Each row is a point. Each table stands for the endless flat space through its points: a line for two points, a plane for three, and so on. Write the one point that lies in both, or say that there is none.
In the rows, zero is written as 128.

First (2 x 4):
[[ 94  98 111 137]
 [109 103 136  92]]
Second:
[[130  98 105 107]
 [ 85 103 140 112]]
They share: [103 101 126 110]

First, 4 rows:
[[152  96 197 137 142 161]
 [121  97 226 142 133 180]
 [171 151 122  65 104 128]
 [136 110 185 119 126 152]]
Second (2 x 6):
[[173 136 166  91 115 150]
 [149 124 172  73 109 150]]
They share: no point

First, 3 rows:
[[114  81 120 163 129 120]
 [127 100 131 178 106 104]
 [104  69 114 149 145 134]]
Second:
[[100 133 139 127 154 164]
 [129 114  99 158 121 148]
 [133  80 102 182 103 118]]
They share: no point

First, 4 rows:
[[130 130 143 162 105 124 139 101]
 [124 115 146 156 123 145 130 125]
 [151 142 148 168 133 113 114 138]
 [144 123 152 164 139 129 120 141]]
Second, 3 rows:
[[126 165 138 188 121 112 119 139]
 [154 125 130 152 113 116 119  99]
 [167  99 146 135 101 117 137  79]]
They share: no point

First:
[[166 115 153 134  82  79 100 185  68]
 [189  86 128 164 119 121 129 166 162]
 [164  89 133 137 112 112 126 172 120]
 [186  99 133 156 106 109 116 167 136]]
Second, 2 rows:
[[151 107 139 136 122 114 118 169  97]
 [155 102 137 129 116 114 117 168 105]]
They share: no point

First, 2 rows:
[[152 138 101 135 116 150 134 166 124]
 [128 126 116 114 122 177 116 154 121]]
Second (2 x 9):
[[132 130 108 130 138 159 138 152 135]
 [162 140 103 125  88 159 113 177 105]]
They share: [144 134 106 128 118 159 128 162 123]

First, 4 rows:
[[ 64  79  63 121  89 117 154 134 200 176  57]
 [133 100 143  78  85 114 160 144 157 138 126]
 [ 99  77 113  94 126 125 179 171 150 168  86]
 [162 120 138  59  75 107 165 132 162 135 150]]
Second, 2 rows:
[[114  86 117  94  94 114 161 152 176 158  92]
 [ 99  98 120  88  94 123 164 137 146 143 119]]
They share: [109  90 118  92  94 117 162 147 166 153 101]

First:
[[124 115 170 144 138 137 134 158 159 133 161  89]
 [138 131 180 150 122 143 120 144 177 147 149  79]]
Second:
[[128 100 151 183 139 113 140 141 169 150 140  84]
 [117 161 152 127 185  95 121 207 168  62 174  80]
 [116 141 166 105 162 135 133 200 134  80 177  96]
 [ 99 110 225 123 170  73 132 146 176 103 182  81]
 [116  56 161 165 113 189 164 131 133 196 160 102]
 [ 97  90 161 152 168 112 136 171 200 126 211  92]]
They share: [117 107 165 141 146 134 141 165 150 126 167  94]

First, 2 rows:
[[107 182  96 160 166 120 129 146 127 108 125 149 116 115]
 [101 190  89 165 173 126 123 138 127 101 124 152 114 117]]
Second, 3 rows:
[[129 185 107 139 167 112 148 147 116 127 106 152 122  89]
 [131 191 114 139 174 110 143 146 110 130 106 146 127  91]
 [130 179  91 137 159 120 161 143 126 124  97 166 110  76]]
They share: no point

First, 6 rows:
[[139 113 127 169 127 172 136 103 189 143 167 112 122 102]
 [ 97 129  80 138 138 151 170  80 143 176 143  70 157 163]
 [ 77  99 108 161 122 173 142 124 141 132 169 100 150 130]
 [ 73 127  70 161 153 146 190  93 132 155 155  76 151 147]
 [129  96 142 125  76 183  85 120 187 161 166 108 155 137]
 [133 121 118 133 111 167 141 105 168 136 154 116 139 158]]
Second, 5 rows:
[[101 129  80 126  95 115 197 133 150 124 164 104 132 125]
 [111 110 120 157 149 167 152 125 162 175 156 136 107 156]
 [118 119  90 149 116 165 150 103 161 117 153  76 162 101]
 [142 117  86 152  89 159 139  86 175  95 167  53 182  99]
 [130 107 114 156 130 147 158 131 171 168 170 138 103 173]]
They share: [117 115 112 154 125 167 145 103 166 146 160 102 138 131]

First:
[[104 113 104 101  83 115 113 132 164 152  72 131 115 113 157 153 134 196]
 [140 149  92 119  95 115  89  96 158 128 108  77 109 107 133 111 116 136]]
Second:
[[147 113  64 141  73 168  95  98 137 144  82  89 134 158 140 134 154 163]
 [132 114  97 113  70 116 104 121 161 153  90  93 119 119 151 145 132 173]
 [110 120 128  84  79  80  88 128 177 150 108 103 111  76 130 128 114 148]
 [140  89  80 121  43 114 106 126 162 159  85  78 147 145 137 165 148 162]
 [117 140 100 114 127 137  68 105 143 139 108 110  94  84 131  97 131 144]]
They share: no point

First (5 x 20):
[[136 146 151 139  88 140  82 133 143 181 120 167 118  98  95 121 145 103
  130 119]
 [136 135 147 144  86 156  67 146 153 199 116 173 128  96 108  96 122 110
  126 121]
 [104 154  87 111  92 120 110 125 115 153 144 151 126 138 143  69  81 175
  118 131]
 [113 123 128 116  85 127 115 148 115 115 108 145 143 108 133  81 111 161
  115 142]
 [108 159 135 126  97 162  74 132 119 187 164 165 137 159 102  96  98 171
  152  85]]
Second:
[[124 147 116 132 102 113 116 123 153 132 126 137 123 135 111 107 126 172
  107 117]
 [ 96 135 149 103  75 142 105 168 109 136 134 142 149 130 120  93 113 145
  151 106]
 [110 151 150 130  91 135 113 158 116 144 145 132 126 125 123  90 127 151
  134  89]
 [102 133 113  95  81 112 117 140 147 116 118 138 147 146 110 113 113 163
  129 130]]
They share: [115 134 142 124  89 146  94 145 120 146 126 155 142 123 114  93 114 157
 132 117]
